Each row of a before or after table is a point. One or more steps were done to the points. Then noise was added and the rows were shuffled. The steps act on how far a point lies along the listed directions, d1 being the first. Write out the steps. A step turns or swaps two directions, mirrors them in a line or flattens them onto one, adds a multiple of one to another, or multiplies one. Angles are multiples of 10 degrees, from the lower direction toward the higher: turns from -170 to 170, lines from 10 to 170 but not 90. Use the fewest steps. Two steps may share a direction if one is a turn and the other turns, adds or multiplies; they go together, in the order done. Otherwise the lowest direction goes first.

Directions:
(1): [-3.5, 5.4, -1.6]
(2): [5.4, 3.8, 1.0]
(3): [-1.7, 0.8, 6.4]
Before (9 x 3)
[[5.7, 3.0, -1.2],
[5.0, 0.5, 0.4],
[-0.9, -7.2, 5.4],
[4.1, 0.6, -2.0],
[6.8, 1.1, -2.4],
[0.9, -4.1, 6.0],
[-1.1, -6.1, 2.2],
[7.0, -0.2, -0.1],
[-1.7, -2.4, 4.3]]
After (9 x 3)
[[3.1, -5.7, -3.5],
[-5.2, -2.6, 3.5],
[-2.5, -3.1, 2.1],
[-3.6, -3.2, 5.6],
[7.2, -5.0, -3.2],
[-2.0, -1.4, 4.0],
[-2.2, -5.5, 3.8],
[2.8, -2.3, -4.0],
[6.0, -2.5, -1.1]]
Steps: turn d2 and d3 by 160 degrees

Directions:
(1): [-2.5, -1.9, -3.4, -1.5, -6.2, -1.8, 7.1, -1.3]
(2): [2.8, 6.3, 1.0, 2.8, -5.5, -4.7, -1.8, 2.3]
(3): [-3.7, -2.6, 5.7, -0.3, -0.7, -0.5, 1.4, 7.9]
Before (14 x 8)
[[2.9, 1.1, -1.3, -0.1, 12.5, 7.4, -11.8, -7.3],
[-3.8, -3.3, -1.9, 0.3, -5.3, -0.3, 5.8, -1.5],
[2.9, 1.1, -2.2, -1.2, 1.3, 0.9, -3.3, -6.5],
[3.3, 3.8, -9.1, 0.2, -4.7, -1.0, -0.4, -7.6],
[-2.4, -3.4, -3.6, -2.5, -4.7, -0.6, 4.9, -0.8],
[-1.1, -2.6, -1.9, -2.2, 0.4, 2.2, 4.8, -5.5],
[-1.4, -1.1, -3.9, -1.4, -6.6, -5.4, 3.4, -4.5],
[-0.4, -0.6, 0.1, 0.0, -2.7, -2.6, 4.1, 0.5],
[1.8, 0.1, -3.1, 2.8, 5.1, 0.7, -3.1, -4.3],
[6.2, 7.3, -1.9, 2.4, 4.0, 4.1, -7.2, -7.9],
[2.5, 2.2, -1.6, 1.1, -1.6, -1.0, -3.8, -2.1],
[1.0, 1.6, 0.9, -0.5, -1.8, -3.6, 0.8, -0.1],
[1.6, 3.8, 0.2, 0.3, -4.9, -2.4, 3.3, -1.3],
[-2.6, 2.1, -2.0, -2.2, -7.4, -1.8, 5.4, -3.6]]
After (14 x 8)
[[-1.1, 8.7, 6.4, 4.3, -9.7, -7.0, -4.0, 10.6],
[-3.4, -5.2, -2.8, -0.7, -0.6, 2.8, 3.6, -3.4],
[-3.2, -5.2, -3.6, -2.8, -0.8, 1.3, 3.5, -0.9],
[-5.5, -5.5, 1.5, -4.2, 2.9, 4.7, 3.5, -3.2],
[-0.5, -2.9, -1.1, -0.8, 2.7, 0.7, 2.7, -2.3],
[0.0, -1.5, 3.1, -0.1, 0.5, 0.9, -3.9, 2.7],
[-1.9, -0.5, 5.0, -1.0, -2.1, -1.3, -0.4, 5.5],
[-5.9, -6.5, 4.2, -1.8, 2.0, 3.2, 0.5, 8.7],
[-5.6, -8.6, 1.4, -3.3, 2.8, 0.5, 1.7, -1.5],
[-1.2, 0.4, 3.0, 3.6, -2.5, -3.6, -0.1, 6.3],
[-0.6, -3.0, 2.8, -1.7, 4.7, 4.0, 1.3, -0.8],
[-3.0, -2.3, 1.6, -1.4, -3.3, -0.6, 5.9, 0.2],
[0.5, -1.8, 2.0, -1.5, 3.7, -0.6, -0.9, -1.2],
[-1.1, 3.6, 10.1, 3.5, -2.3, 0.1, -3.4, 10.1]]
Steps: mirror d1 and d2 in the line at 150 degrees; multiply d3 by -1

Directions:
(1): [-1.4, -4.6, 2.2, -4.6, -3.8, -5.0, -0.6, -0.7, -1.9, -6.5, 6.2, 1.8]
(2): [-1.6, -3.3, -1.9, -2.5, 0.2, 0.1, 4.7, -3.9, 1.5, -5.5, -9.1, 0.5]
(3): [-1.5, 2.0, -5.2, -0.7, -2.2, 0.6, 3.7, -7.3, 6.0, 2.4, 5.3, 0.1]
(4): [3.9, 1.2, -1.4, -0.2, -3.3, -7.5, -2.0, -4.9, -4.8, 5.0, -3.5, 1.8]
Before (14 x 12)
[[1.0, -1.4, 2.1, -0.9, 2.5, -0.4, 1.3, -0.3, -1.7, 0.2, 0.4, 0.3],
[-4.7, 0.1, 1.6, -0.1, -1.0, 0.9, 0.7, 3.9, 2.4, -3.8, 7.9, 1.5],
[-0.5, -3.3, 4.6, -4.0, -0.6, -4.8, -2.0, 2.7, -4.1, -4.5, -6.6, 0.7],
[-1.4, -2.7, -2.3, -2.6, -1.3, 3.9, 0.9, 0.3, 6.1, -3.3, 10.0, -0.7],
[-1.1, -2.0, -5.7, -3.5, -7.4, -6.0, 0.7, -9.5, 1.9, 1.9, -1.0, 0.2],
[-1.5, -0.4, -1.8, -1.0, -2.0, -0.8, 2.1, -4.4, 4.1, -2.0, 1.2, 1.5],
[-3.7, -3.9, 4.2, -3.2, -2.6, 0.0, 0.8, 4.3, -1.3, -8.4, 7.3, 0.1],
[0.0, -3.0, 1.1, 1.9, 0.3, -5.3, 1.2, -1.0, -4.7, -2.8, -13.1, 1.8],
[1.2, -1.7, 1.3, -2.2, -0.8, -8.1, -0.1, -1.5, -5.6, -0.5, -13.0, -0.1],
[-3.8, 1.6, 0.0, 1.1, -2.3, 5.0, 2.2, 4.5, 4.8, -1.6, 7.8, 1.3],
[0.4, -4.4, 4.7, -1.5, 0.0, 0.1, -3.4, 3.3, -2.5, -6.0, 5.6, -0.4],
[-3.1, -5.9, 5.9, -0.3, 2.8, 1.0, 0.3, 2.4, 0.1, -8.7, -5.5, 1.7],
[2.1, -6.7, 2.6, -2.0, -1.4, -5.2, 0.9, -2.7, -3.9, -5.4, -14.3, 1.4],
[-0.3, -0.9, 4.3, -2.2, -1.1, -2.1, -0.8, 1.1, -1.5, -4.0, 5.5, -0.2]]
After (14 x 12)
[[0.2, 0.5, -2.3, -0.5, -5.8, -3.4, 0.0, -6.7, 4.8, 4.0, 14.3, 0.6],
[-0.8, -0.3, -1.8, -0.5, -1.2, -1.3, 2.0, -4.6, 2.5, -1.1, -4.1, 1.8],
[3.8, 5.1, -1.5, 3.2, -2.4, -3.6, -1.2, -2.3, -5.3, 8.7, -5.7, 0.2],
[3.5, 2.6, 1.9, 0.7, -0.4, -4.3, -1.5, -1.2, -3.8, 3.5, -3.1, 0.3],
[0.3, 3.4, 0.5, -1.5, -3.2, -4.7, -3.6, -1.6, 0.8, 5.7, 7.9, 0.0],
[5.6, 2.1, 0.9, 3.2, 0.3, -2.5, -4.7, -1.0, -4.5, 6.0, -1.6, -0.2],
[0.3, 3.3, -0.4, 3.6, 0.7, -2.1, -0.1, 1.1, -2.7, 4.3, -8.5, 1.9],
[-3.6, 0.9, -1.3, 1.9, -3.5, -3.1, 0.4, -3.2, 3.8, 1.0, 13.7, 1.4],
[0.9, 4.9, -1.1, 5.1, 0.3, -0.6, -1.9, -4.6, 3.9, 9.2, 4.8, 1.7],
[4.4, -0.6, -3.3, 0.7, 1.3, 0.8, 0.0, -1.3, -0.8, 2.7, -12.1, -0.4],
[1.2, -0.4, 1.4, -0.4, 2.1, -0.5, 1.0, -1.1, -1.3, 1.8, 1.5, -0.2],
[-2.7, -5.8, -3.2, -5.9, -6.9, -5.2, 1.9, -6.9, 1.4, -4.9, -2.3, -0.2],
[-3.2, 0.4, -0.2, -3.7, -5.0, -5.8, -0.4, -2.4, 2.9, 0.1, 14.2, -0.1],
[0.6, 3.0, -0.9, 3.7, -0.2, 2.1, 1.9, 3.0, -1.0, 3.1, -10.4, 1.3]]
Steps: swap d1 and d4; swap d2 and d3

Directions:
(1): [-1.6, -1.9, 4.7, -4.5, -0.1, 8.3, -6.1, 3.9, 1.8, -1.5, -5.9, -0.9, 3.2, -3.4, -0.9, -0.8, 5.5, -0.4]
(2): [6.9, 7.6, -0.2, 1.0, 0.5, -1.5, -4.7, -0.6, 3.4, -5.9, -0.5, 4.5, -0.9, -3.3, 6.3, 1.0, 0.1, -3.8]
(3): [4.4, -7.2, -2.0, 5.1, 1.3, -1.0, -3.4, -1.0, -5.5, -3.6, 0.7, -5.2, 3.0, 1.7, 0.2, -1.6, 2.4, -7.5]
(4): [-1.9, -2.6, 3.4, 3.4, -7.4, 0.1, 0.1, -3.4, -5.5, -1.9, -5.1, 3.3, -5.2, -2.7, 3.7, -6.1, -1.8, 2.3]
(5): [4.8, -4.9, -4.8, -4.6, 0.0, -2.1, 0.5, 4.0, -4.0, -3.2, -4.1, 3.9, -5.1, -1.2, -3.2, 7.0, 0.6, 3.0]
Before (14 x 18)
[[0.4, -2.2, -1.0, -3.3, 1.8, 2.3, -1.1, 1.2, 1.9, 0.8, -2.8, -0.7, 1.4, 0.8, -2.7, 5.7, 3.6, -0.7],
[4.6, -1.2, 1.0, 2.3, 1.2, 1.2, -7.0, 0.4, 2.3, -2.2, 0.8, -4.2, 1.3, -1.5, 2.1, 0.4, 2.6, -3.6],
[7.0, 1.0, -2.0, 2.8, 0.6, -3.7, -1.6, -1.3, 1.9, -5.4, -0.2, -2.6, 0.1, -2.4, 5.9, 0.0, -1.0, -3.9],
[-2.4, -8.4, -6.4, 1.4, 1.9, -6.4, 6.3, -0.6, -6.7, 2.7, 3.5, -4.4, -5.5, 4.4, -6.0, 0.0, -2.6, 0.2],
[6.1, -2.2, -1.3, 2.5, 2.4, 3.2, -5.8, 2.5, -1.9, -4.5, -0.4, -5.0, 3.0, -0.6, 0.4, -0.9, 4.2, -7.8],
[3.8, -3.4, -0.4, 4.0, -1.2, -3.1, -5.0, -4.4, -2.4, -4.1, 0.4, -1.9, -2.7, 0.1, 1.7, -1.5, -0.1, -7.7],
[-1.4, 3.1, 1.3, -0.2, 7.6, 1.7, -5.3, 2.3, 8.8, 3.0, 3.8, -6.5, 9.5, 0.1, -2.4, 1.3, 3.5, -3.8],
[-3.9, -6.0, -2.6, 0.0, -3.7, -1.0, 8.0, -0.2, -4.4, 4.9, -1.4, 1.9, -4.2, -1.4, -0.6, -1.5, -7.3, 6.0],
[-0.7, -2.9, -2.0, 0.7, -1.6, -8.4, 9.0, -1.1, -6.9, 1.3, 0.6, 3.1, -7.8, 1.9, -4.2, 1.4, -5.8, 4.5],
[5.7, 6.3, -0.6, -4.4, 6.7, 1.8, -3.9, 3.4, 8.8, -1.2, 2.9, -2.3, 4.8, -0.2, -0.3, 5.9, 4.7, -4.2],
[-2.4, -4.1, -1.4, 1.0, -0.1, -4.0, 3.6, -0.5, -1.7, 2.9, -0.5, 0.1, -3.0, 2.6, -1.9, 3.2, -0.6, 4.2],
[-0.8, -1.7, 1.5, -0.9, 0.8, 1.0, -2.8, 5.2, 1.5, 0.4, 4.0, -4.5, 3.5, 0.3, -0.4, 0.5, 1.5, -0.9],
[1.9, 0.0, -4.0, -6.0, -0.7, -2.2, 1.1, 2.3, 0.4, 2.9, -3.4, 3.0, -5.0, 0.1, -3.5, 4.5, -4.1, 4.5],
[1.4, -4.9, -5.5, -2.2, -2.5, -2.4, 3.8, 2.0, -7.4, -1.0, -2.3, 1.1, -4.8, 0.0, -3.1, 4.9, 0.9, 2.5]]
After (14 x 18)
[[-1.1, -0.7, 0.1, -0.2, -0.3, -0.7, -1.3, 4.1, 0.9, 0.8, 6.0, -4.1, 3.1, 0.5, -0.1, 0.0, 0.2, -1.1],
[8.1, 1.5, -5.4, 5.3, 1.1, -8.0, 1.9, -3.2, 0.8, -4.6, 2.7, -2.0, -2.2, -0.9, 6.6, 0.8, -3.3, -3.6],
[-0.2, -2.3, -0.1, -2.8, 1.4, 3.9, -1.7, 1.0, 2.1, 1.3, -2.4, -0.8, 1.5, 1.8, -3.0, 4.6, 4.0, -0.6],
[4.8, 6.8, 0.3, -3.4, 6.9, 2.1, -4.1, 3.5, 9.0, -1.7, 3.7, -2.3, 6.1, 0.9, 0.2, 5.6, 4.0, -4.8],
[4.8, 1.0, -2.0, 5.5, 1.2, -5.0, -3.0, -2.5, 1.1, -0.5, 4.7, -3.8, -0.7, 1.2, 3.4, 0.2, -1.4, -3.9],
[-4.9, -7.6, -0.7, -3.6, -3.7, 3.8, 4.6, 2.2, -3.6, 3.6, -5.9, 1.3, -3.0, -3.5, -1.4, -1.0, -4.1, 5.5],
[0.5, -5.9, -5.2, -3.1, -2.8, -1.6, 2.6, 2.2, -7.1, -1.3, -2.9, 1.3, -4.7, -0.7, -2.6, 4.8, 2.0, 1.9],
[1.1, -2.0, -0.1, -9.7, -1.2, 5.0, -4.5, 5.3, 1.4, 1.1, -9.2, 2.1, -2.5, -2.7, -4.3, 3.8, 1.0, 4.4],
[-0.4, -8.7, -9.5, 1.3, 2.2, -9.6, 8.3, -1.1, -8.3, 3.0, 4.9, -3.5, -7.7, 6.0, -6.4, 2.0, -4.1, 1.5],
[-3.0, -4.6, -0.7, 0.0, 0.1, -2.7, 1.6, 0.1, -1.9, 1.8, -2.5, 0.0, -2.6, 1.8, -2.9, 3.9, 0.9, 4.4],
[7.8, 0.5, -5.9, 8.4, 1.9, -6.4, 1.7, -1.8, -3.5, -2.0, 7.4, -4.1, 0.2, 3.1, 1.9, -1.1, -1.9, -7.5],
[-2.0, 4.5, -0.3, 1.9, 8.4, -1.5, -3.3, 0.5, 8.6, 4.5, 6.3, -5.8, 9.1, 2.2, -2.5, 1.1, 2.1, -3.9],
[6.0, -1.9, -5.4, 8.7, -1.0, -10.6, 1.8, -7.9, -4.3, -2.2, 6.1, -0.7, -5.6, 3.3, 2.3, -0.1, -6.5, -7.9],
[-0.1, -5.4, -0.5, -3.0, -1.4, -4.6, 5.0, 1.4, -6.6, 0.1, -3.2, 3.8, -6.9, 0.0, -5.9, 2.5, -3.0, 5.5]]
Steps: turn d1 and d5 by -20 degrees; add -1.5 times d3 to d1
